Each row is a point. Each copy is the shape, with its points in the same order, turned, moved and blurred by noise. Some copies are also mirrored. Which?

Shape, 6 rows:
[[ 31 -40  27]
 [-12 -24 -33]
 [-10 -39  61]
 [-57 -10 -41]
 [-29  66  27]
 [ 32  35 -23]]
Copy 1:
[[-12 -36 -18]
 [ 18 -34  50]
 [-64 -15  -5]
 [  0 -19  90]
 [ -6  72  34]
 [ 52  14  12]]
Copy 1 is: mirrored
Copy 2 (6 x 3):
[[ 17 -72  18]
 [-15 -27 -38]
 [-27 -61  51]
 [-47   5 -48]
 [ -8  49  35]
 [ 49   5 -23]]
Copy 2 is: only turned
Copy 3:
[[-35 -10  47]
 [-41  -1 -34]
 [-36 -59  46]
 [-43 -34 -68]
 [ 50 -53 -21]
 [ 23  23 -19]]
Copy 3 is: mirrored

Shape:
[[-11  16 -71  -3]
 [ 38 -47  27  33]
 [ 18 -31  38  40]
 [ 62  59  27  -2]
 [  4 -12  -5 -77]
 [-35  -5   4  31]
 [ 37  13 -26   2]]
Copy 1:
[[ 33  39 -61  24]
 [  3 -70 -27 -18]
 [-21 -58 -29 -20]
 [ 12   8 -57 -97]
 [ 73  26  12 -17]
 [-27  -7 -18  15]
 [ 36   5 -60 -26]]
Copy 1 is: mirrored
Copy 2 (7 x 4):
[[ 13   4 -88 -15]
 [ 23 -75  17 -20]
 [ 14 -57  20  -3]
 [ 82  -3   5 -65]
 [-22  -4 -38 -93]
 [-16   1 -13  12]
 [ 41 -27 -47 -36]]
Copy 2 is: only turned

Shape:
[[ 83 -36  31  -3   2  64]
 [-10  11 -76   7  70 -10]
 [ 75  11 -22  29   4 -10]
 [ -1  54 -60   6  72   4]
 [ 24 -55  -7  12  33  37]
 [ 15  16 -80  -7  18  16]
 [-35 -22  28 -34 -26 -27]
 [-32  11   7  29 -41 -12]
 [-31 -16  34  -2 -52 -51]]
Copy 1:
[[ 10 -13  42 -19  33  91]
 [ 12  68  -4  24  56 -54]
 [ 33  32  21  50  -4  35]
 [ -8  93  24  19  40 -50]
 [  8 -19   9  -4  63  20]
 [  8  78 -26  14  45   1]
 [  7 -19 -39 -58 -28 -22]
 [-36  -7 -34   7 -39 -11]
 [ -1 -35 -47 -21 -60 -22]]
Copy 1 is: only turned
Copy 2 (9 x 6):
[[ 86 -52 -17 -16 -62  65]
 [-51 -61 -22 -48  11 -21]
 [ 61 -44 -23 -17  -9 -27]
 [-34 -38 -51 -47  38 -15]
 [  9 -73  12 -35 -47  41]
 [-24 -45 -56 -41 -17 -21]
 [-30  18  10  49 -45  34]
 [ -9  42  31  -8 -22 -10]
 [-15  37  21  53 -50  -5]]
Copy 2 is: mirrored
Copy 3:
[[ 75 -19 -21  29 -85  49]
 [ 27  39 -57  64  64 -26]
 [ 49  58 -33  41 -70 -22]
 [  4  61 -31  66  41  12]
 [ 54 -47 -38  41 -24   5]
 [ 24  37 -75  14  22  -9]
 [ 18 -18  28 -37  -6 -31]
 [-34   3   0 -12 -30 -35]
 [-13   1  37 -38 -38 -69]]
Copy 3 is: only turned

Shape (11 x 8):
[[-12 -83  18 -11  -2 -21  35  22]
 [ 43 -30  14  46  28  17  19  10]
 [ -5  63  -4 -36  26   6   9 -56]
 [ 13  48 -23 -32 -40 -10  50 -33]
 [-61  59   1 -41  52 -87  55   2]
 [-12  79 -50  -9 -36  15  40   3]
 [-43  57  25 -55  21 -70  -5  28]
 [ 69 -82   0  -5  35   6  -2  33]
 [-48  38 -12 -12 -22  15  18 -14]
 [  7 -87 -39  24   3 -41 -10  11]
 [  5 -54 -25 -24  51   9  20  29]]
Copy 1 (11 x 8):
[[-26 -47  81 -17  32  46  16   4]
 [  7  -7  46  56  63   3   2  -7]
 [ -2  56 -27 -38  12  19 -21 -29]
 [ 38  18 -20 -51  15  17  31 -48]
 [-62  56  46 -95 -26 -43  13 -18]
 [ 25   0 -61 -32  -1 -18  48 -28]
 [-31  19  34 -77 -52 -36 -32  -6]
 [-10 -65  59  16  90   8 -44  -6]
 [ -5  17 -31 -22 -17  22  28 -12]
 [-63 -91  41  15  46  19   3 -48]
 [-40 -43  29 -15  65   7 -17  20]]
Copy 1 is: only turned
Copy 2 (11 x 8):
[[-26 -57  41 -22  20 -17 -17  27]
 [-25 -51 -13  57  10  42  -3  27]
 [ 49  10  -1  47  22  14  41 -76]
 [ 74 -30  11  42 -10 -35  56 -33]
 [ 24  35  22  -4  97 -29 101 -13]
 [ 70 -13 -36  18 -32 -15  79 -22]
 [ 47  62   2 -11  79 -33  33  -1]
 [  6 -82  11   9  26  56 -57  37]
 [ 21  11  -7   7 -22 -28  50 -42]
 [-25 -95 -29 -23  33 -18 -25  15]
 [  1 -50  15 -32  28  54   7   9]]
Copy 2 is: only turned
Copy 3, 11 rows:
[[  -6  -66    3  -22  -29  -29   70   36]
 [  48  -47  -38   18   28  -13   37  -16]
 [   6   28    9  -68   -7    0  -27  -66]
 [  -9   68   -9  -29  -29  -22  -14  -10]
 [ -72   29   41 -106   41  -53   36  -32]
 [ -44   76   -7    0   -9   12  -25  -33]
 [ -48   10   77  -77   34  -26   -8   -7]
 [  50  -72  -37  -13   24   19   37   54]
 [ -42   13   22  -12  -40   -5  -10  -34]
 [ -20  -89  -51  -14   -7  -24   16   47]
 [  -4  -56  -21  -41    3   39   50   13]]
Copy 3 is: only turned
Copy 4:
[[  11  -43   89   13  -38    3    2   20]
 [  -1  -29   14   57   21   39   26   26]
 [ -26   34  -23   -1   29  -15   28  -62]
 [  29   48   25   -9    5   13   62  -58]
 [ -20   34   30  -38   -9 -111   55   10]
 [  23   52  -25  -44   10   32   69  -21]
 [  -5   55   37  -53   18  -68  -14   13]
 [  53  -77   45   61   15   20  -16   15]
 [ -16   37    1  -40  -26   24   34  -24]
 [  50  -27   36   59  -67   14  -13   25]
 [  29  -73   15   11  -14   -4   13    4]]
Copy 4 is: only turned

Shape (15 x 9):
[[ 24 -33 -42 -38 -21 -19  32 -39 109]
 [ 40 -10   2 -45  10  36 -19  -9  11]
 [-13 -25  -9   3 -18 -19   9 -49  15]
 [-18 -66  20  69 -32  31   1   0  42]
 [-22 -17 -69 -54  20  30 -56   7 -10]
 [ 80  29  60 -18 -13  86  37 -23 -32]
 [ 14 -44  55 -49  -6   8 -23 -69  -2]
 [-47 -50  28  -4   2  -9   2 -33  67]
 [ 19 -53 -19  59 -19 -44  71  36  55]
 [ 68 -25  17  48 -53 -10  -8 -91  48]
 [-63 -45 -53  29  37  35  13 -52 -23]
 [-18  75  31 -26 -69  11 -16 -19  -1]
 [ 46  -2  53 -12   9  21   8  48  14]
 [-25 -40  11  -3  63  25 -80 -46  41]
 [ 38   5 -26  46 -19  12  27  19  -6]]
Copy 1 (15 x 9):
[[ -1  40  18   6  80 -32 -57 -76  17]
 [ -9  -6 -11 -26  -4  33 -45  -8 -13]
 [ 26   1 -10   9  19 -48  -6 -11 -22]
 [  7 -55 -36 -10  87 -42  34  18  28]
 [-31  27 -39 -76 -33 -26 -45 -14  14]
 [ 53 -39   5  12 -22 110  17   4  -6]
 [ 41 -49 -25  -5   2  -8 -53 -17 -68]
 [ -3 -49  24 -17  62 -64  -6 -23 -21]
 [ 37  26  44   9  92 -44  -6  49  47]
 [ 18  -7 -42  92  68  -1   8 -28 -32]
 [ 25  25 -18 -86   7 -67  54  13 -34]
 [ -9 -46   6  54 -65  -7  -3 -31  10]
 [  3 -40  19  -4  24  46 -43  34  23]
 [-64 -22 -38 -68  37 -32  -7 -13 -76]
 [ 16  27  -7  17  19  13  25  46  39]]
Copy 1 is: only turned
Copy 2:
[[-69 -69 -43  -6  -5 -96 -31  11 -30]
 [-18  -1 -24  21 -34 -14  -9  27  30]
 [ -8 -45   3 -31   0 -18 -19  -7 -33]
 [-37 -35   2 -44   4 -19  77 -57 -35]
 [-56 -29  41  43 -63  22 -27  40  14]
 [ 41  54 -60  52 -11 -15   7 -50  43]
 [ 30   8 -14 -55 -50 -32 -13  10  35]
 [-54 -34  12 -75  15 -38  -3 -13   2]
 [-14 -93  -8   7  79 -54  56 -11 -43]
 [  8 -13 -91 -47 -26 -49  16 -24 -75]
 [-25 -99  22 -15 -33  57 -15 -46 -11]
 [ -7  73  15   5  19 -18 -46 -13 -49]
 [ -1  18 -20  25  40 -27  36  19  34]
 [-68 -14 -11 -71 -52  42  11  29  28]
 [  0 -28 -22  53  30   5  35 -18 -40]]
Copy 2 is: mirrored
